Each row is a point. To make a cloud, some directions were put in groups of two or more. Within a group, all points are equally far from the middle, so they leave a hole (a ring in 2 directions, a hollow ball in 3). The other directions are filled evenly. Then the cloud was stretched, turned, moved and blurred a little. How many holes are there, and how many directions does each take, smallest first?

Cloud (14 x 2)
[[-0.09  0.11]
 [ 0.36 -0.28]
 [ 0.53 -0.05]
 [-0.64 -0.06]
 [-0.37  0.27]
 [ 0.21 -0.45]
 [ 0.02  0.00]
 [ 0.31  0.22]
 [-0.28  0.17]
 [ 0.04 -0.43]
 [ 0.46  0.13]
 [ 0.69 -0.32]
 [-0.30  0.16]
 [ 0.02 -0.54]]
Holes: 0

Cloud (22 x 3)
[[-0.09  0.40  0.21]
 [-0.43  0.08 -0.30]
 [-0.49  0.22  0.11]
 [-0.31 -0.52  0.31]
 [-0.19 -0.51 -0.32]
 [-0.19  0.15 -0.42]
 [ 0.08  0.42 -0.12]
 [-0.24 -0.42 -0.37]
 [-0.15 -0.10 -0.50]
 [-0.32 -0.61  0.09]
 [ 0.49 -0.19 -0.13]
 [-0.53 -0.37 -0.18]
 [-0.09 -0.10  0.55]
 [ 0.04  0.30 -0.34]
 [-0.01  0.29 -0.35]
 [-0.46 -0.40  0.36]
 [ 0.08  0.35  0.27]
 [-0.51 -0.22 -0.27]
 [ 0.32  0.33  0.09]
 [-0.45 -0.48  0.26]
 [-0.35  0.35  0.04]
 [-0.12 -0.59  0.25]]
Holes: 1 (3)

Cloud (47 x 6)
[[ 0.24 -0.06  0.01  0.66 -0.24 -0.17]
 [ 0.31 -0.05 -0.27  0.22  0.39  0.06]
 [-0.39 -0.13 -0.07  0.65  0.13 -0.29]
 [-0.05  0.71 -0.12  0.15  0.59 -0.16]
 [-0.12  0.42 -0.02  0.25  0.63  0.15]
 [-0.43  0.67  0.08  0.44  0.12 -0.46]
 [ 0.33 -0.05 -0.34  0.35  0.48 -0.21]
 [ 0.16  0.00 -0.57  0.26  0.32 -0.58]
 [ 0.09  0.17 -0.45  0.46  0.09 -0.06]
 [-0.25  0.48  0.48  0.47  0.02 -0.01]
 [ 0.68 -0.35  0.42 -0.17  0.28 -0.40]
 [-0.06  0.59  0.24  0.23 -0.17 -0.18]
 [ 0.00  0.30 -0.09  0.14 -0.28  0.12]
 [ 0.57  0.19  0.51 -0.30  0.34 -0.17]
 [-0.22  0.28  0.16  0.17  0.58  0.12]
 [ 0.41  0.45  0.46  0.21  0.53 -0.12]
 [-0.32 -0.28  0.05  0.09  0.09 -0.11]
 [-0.01  0.10 -0.48  0.63  0.13 -0.42]
 [-0.15  0.43  0.41  0.25  0.60 -0.27]
 [ 0.25 -0.08  0.02  0.27  0.72 -0.57]
 [-0.17  0.30 -0.51  0.04  0.18 -0.03]
 [ 0.37 -0.03  0.08  0.30  0.37  0.31]
 [ 0.42  0.11 -0.26  0.35  0.12  0.16]
 [ 0.05  0.23  0.42  0.29  0.62 -0.48]
 [-0.17  0.48 -0.16 -0.30 -0.07 -0.48]
 [ 0.02 -0.33 -0.12  0.11  0.55 -0.16]
 [ 0.35  0.04  0.46  0.66 -0.06 -0.47]
 [ 0.71  0.12 -0.05  0.12  0.35 -0.44]
 [-0.11  0.46 -0.36 -0.20  0.33 -0.07]
 [ 0.18  0.77  0.08  0.45 -0.09  0.14]
 [ 0.39  0.35  0.05 -0.25  0.16  0.26]
 [ 0.34  0.03 -0.45  0.01  0.30 -0.65]
 [-0.13 -0.04 -0.66  0.13  0.09 -0.39]
 [ 0.26 -0.47  0.20  0.14  0.29 -0.25]
 [-0.32 -0.06 -0.08  0.69  0.04 -0.21]
 [ 0.31  0.51 -0.01 -0.35 -0.20 -0.07]
 [ 0.14  0.44  0.47  0.34  0.45  0.25]
 [ 0.64 -0.11  0.33 -0.26  0.41 -0.44]
 [-0.13 -0.13 -0.09  0.56 -0.09 -0.26]
 [-0.13  0.28  0.40  0.46 -0.15  0.21]
 [ 0.05  0.10 -0.08  0.63 -0.24  0.05]
 [-0.01 -0.26  0.00  0.16 -0.02 -0.71]
 [ 0.28 -0.17 -0.39 -0.11 -0.22 -0.22]
 [-0.21 -0.08  0.23  0.38 -0.02  0.09]
 [-0.15  0.16  0.23  0.45 -0.20  0.16]
 [ 0.47 -0.07 -0.28 -0.35  0.40 -0.68]
 [ 0.18  0.23  0.61  0.22 -0.01 -0.40]]
Holes: 2 (2, 2)

Cloud (82 x 8)
[[ 0.08  0.21 -0.06  0.11  0.14 -0.30 -0.57  0.32]
 [-0.34  0.15  0.05 -0.89  0.25  0.17 -0.06 -0.27]
 [ 0.05  0.45 -0.06 -0.28  0.42  0.01 -0.10 -0.65]
 [-0.10 -0.12 -0.41  0.47 -0.16  0.15  0.24 -0.66]
 [ 0.44 -0.08 -0.17  0.45 -0.53 -0.11 -0.42  0.16]
 [-0.66  0.31 -0.04  0.06 -0.02 -0.56 -0.42 -0.13]
 [-0.24 -0.05 -0.24  0.79 -0.06 -0.25  0.20 -0.05]
 [-0.50  0.64 -0.14 -0.05 -0.21 -0.43 -0.12 -0.54]
 [-0.51  0.14 -0.51  0.06  0.25  0.05 -0.36  0.33]
 [ 0.25 -0.33 -0.47  0.90  0.38  0.21  0.02  0.20]
 [-0.35  0.17  0.37 -0.52  0.33  0.11  0.10 -0.19]
 [ 0.55  0.12  0.10  0.06 -0.08  0.51  0.02  0.35]
 [ 0.29 -0.08 -0.13 -0.69  0.31  0.22 -0.46  0.33]
 [-0.29  0.10  0.02  0.27  0.33 -0.02 -0.37 -0.72]
 [-0.64  0.02 -0.53 -0.03  0.01 -0.39 -0.55 -0.21]
 [ 0.25 -0.55 -0.46 -0.46 -0.19 -0.01 -0.16  0.25]
 [-0.38  0.40  0.06 -0.54  0.59 -0.06  0.11 -0.52]
 [ 0.11  0.30 -0.17 -0.33 -0.05 -0.48 -0.06 -0.31]
 [-0.39  0.15 -0.39  0.35 -0.19 -0.37  0.42 -0.73]
 [ 0.56 -0.30 -0.70  0.30 -0.02 -0.09  0.08 -0.21]
 [ 0.01 -0.01 -0.51  0.53  0.15  0.53 -0.17 -0.13]
 [-0.18  0.03  0.31  0.00 -0.04  0.29 -0.45 -0.39]
 [-0.19 -0.05 -0.28 -0.26 -0.34  0.21  0.07  0.57]
 [-0.52  0.05 -0.49 -0.20  0.20 -0.61 -0.40 -0.51]
 [-0.45  0.04 -0.38 -0.87 -0.18 -0.01 -0.04 -0.12]
 [-0.31 -0.11 -0.26  0.16  0.30  0.34 -0.49 -0.32]
 [-0.15  0.01 -0.40  0.18  0.56  0.39  0.20  0.25]
 [ 0.33 -0.31 -0.56  0.23  0.09  0.39  0.06 -0.48]
 [-0.22  0.51 -0.15  0.23 -0.27 -0.22 -0.22 -0.19]
 [-0.03  0.04  0.08 -0.14  0.04  0.29 -0.74 -0.01]
 [-0.07  0.21 -0.22  0.14 -0.29  0.37  0.04  0.37]
 [ 0.24  0.19 -0.18 -0.42 -0.04 -0.41 -0.35 -0.29]
 [ 0.10 -0.24 -0.01 -0.11 -0.17  0.36  0.61 -0.20]
 [ 0.62 -0.30  0.12 -0.10 -0.15  0.02  0.13 -0.37]
 [ 0.14 -0.11  0.03  0.43 -0.40  0.16  0.02 -0.67]
 [-0.39  0.11 -0.03  0.45 -0.17 -0.46  0.19  0.06]
 [ 0.25  0.08 -0.24 -0.44  0.67  0.16 -0.34 -0.30]
 [ 0.24 -0.05 -0.28 -0.10  0.58  0.15 -0.48 -0.61]
 [-0.38 -0.36  0.42 -0.39 -0.10 -0.25  0.00 -0.11]
 [-0.37  0.04  0.10  0.57  0.07 -0.06  0.44 -0.17]
 [-0.51  0.26 -0.53  0.29  0.19  0.31 -0.12 -0.03]
 [-0.17  0.22  0.32 -0.14 -0.35  0.31 -0.10 -0.79]
 [ 0.69  0.05 -0.01 -0.22 -0.24  0.56  0.11  0.41]
 [-0.35 -0.46 -0.20 -0.61 -0.11 -0.21 -0.03 -0.28]
 [-0.42 -0.23  0.03  0.36  0.44 -0.32 -0.35 -0.17]
 [-0.54  0.03  0.33  0.10  0.15  0.08 -0.24 -0.41]
 [ 0.27 -0.29 -0.42  0.46 -0.12 -0.10  0.03  0.50]
 [-0.18 -0.17 -0.49 -0.12 -0.16 -0.17 -0.78 -0.09]
 [ 0.40 -0.08 -0.46 -0.11  0.37  0.54  0.19  0.14]
 [ 0.00 -0.20 -0.57  0.10  0.12 -0.23  0.42 -0.05]
 [ 0.44  0.39 -0.26  0.11  0.03 -0.05 -0.63 -0.28]
 [ 0.38  0.08 -0.53  0.36 -0.30  0.39 -0.37  0.27]
 [ 0.12 -0.56 -0.04  0.10 -0.19 -0.06 -0.76 -0.40]
 [-0.05 -0.14 -0.28  0.28  0.13  0.60 -0.05  0.24]
 [ 0.16  0.05  0.20  0.39  0.44  0.08 -0.02 -0.05]
 [-0.08  0.25  0.23 -0.80  0.15  0.15 -0.03 -0.33]
 [-0.26  0.15 -0.47 -0.43  0.59  0.20 -0.01 -0.36]
 [ 0.08 -0.32 -0.32 -0.15  0.60 -0.48 -0.26 -0.15]
 [-0.05  0.40 -0.22 -0.11  0.02 -0.28  0.36  0.24]
 [ 0.26 -0.30 -0.14 -0.13  0.51 -0.41 -0.24 -0.24]
 [-0.11 -0.49 -0.38  0.15  0.02 -0.19 -0.64  0.38]
 [-0.11 -0.20 -0.12 -0.55  0.09 -0.24 -0.43  0.43]
 [ 0.36 -0.46 -0.24 -0.23  0.55  0.10 -0.29 -0.29]
 [ 0.05  0.10 -0.05 -0.25 -0.50 -0.37 -0.14 -0.51]
 [ 0.02 -0.12 -0.37 -0.27 -0.01  0.56  0.20 -0.46]
 [ 0.25 -0.16  0.10  0.13  0.00  0.16  0.49 -0.11]
 [ 0.17 -0.05  0.26 -0.26 -0.31  0.21  0.37 -0.71]
 [ 0.13 -0.26  0.25 -0.38 -0.18 -0.02 -0.07 -0.73]
 [-0.48  0.09 -0.38  0.15 -0.08  0.42  0.22 -0.64]
 [ 0.80  0.16 -0.43 -0.20 -0.25  0.14 -0.04  0.05]
 [-0.31 -0.18 -0.30 -0.32 -0.34 -0.15  0.46  0.17]
 [ 0.26 -0.04 -0.56 -0.40 -0.04  0.16  0.05  0.40]
 [-0.07  0.12 -0.27 -0.46 -0.07 -0.33 -0.60 -0.36]
 [ 0.08 -0.63 -0.45  0.47  0.08  0.10 -0.62 -0.11]
 [-0.04 -0.53 -0.30 -0.27 -0.16  0.12  0.31 -0.13]
 [-0.62 -0.01  0.21  0.07  0.15  0.08 -0.32 -0.52]
 [-0.30 -0.25  0.22 -0.78  0.04  0.24  0.01 -0.57]
 [ 0.45 -0.18  0.17  0.22 -0.10  0.32 -0.56 -0.55]
 [ 0.35  0.04 -0.20 -0.17  0.09 -0.53 -0.15 -0.26]
 [ 0.88  0.02  0.04 -0.27 -0.17  0.58  0.09 -0.23]
 [ 0.24  0.11  0.09 -0.08  0.19  0.07  0.19 -0.69]
 [-0.34  0.03  0.15  0.43  0.17 -0.34  0.36 -0.13]]
Holes: 3 (2, 2, 2)
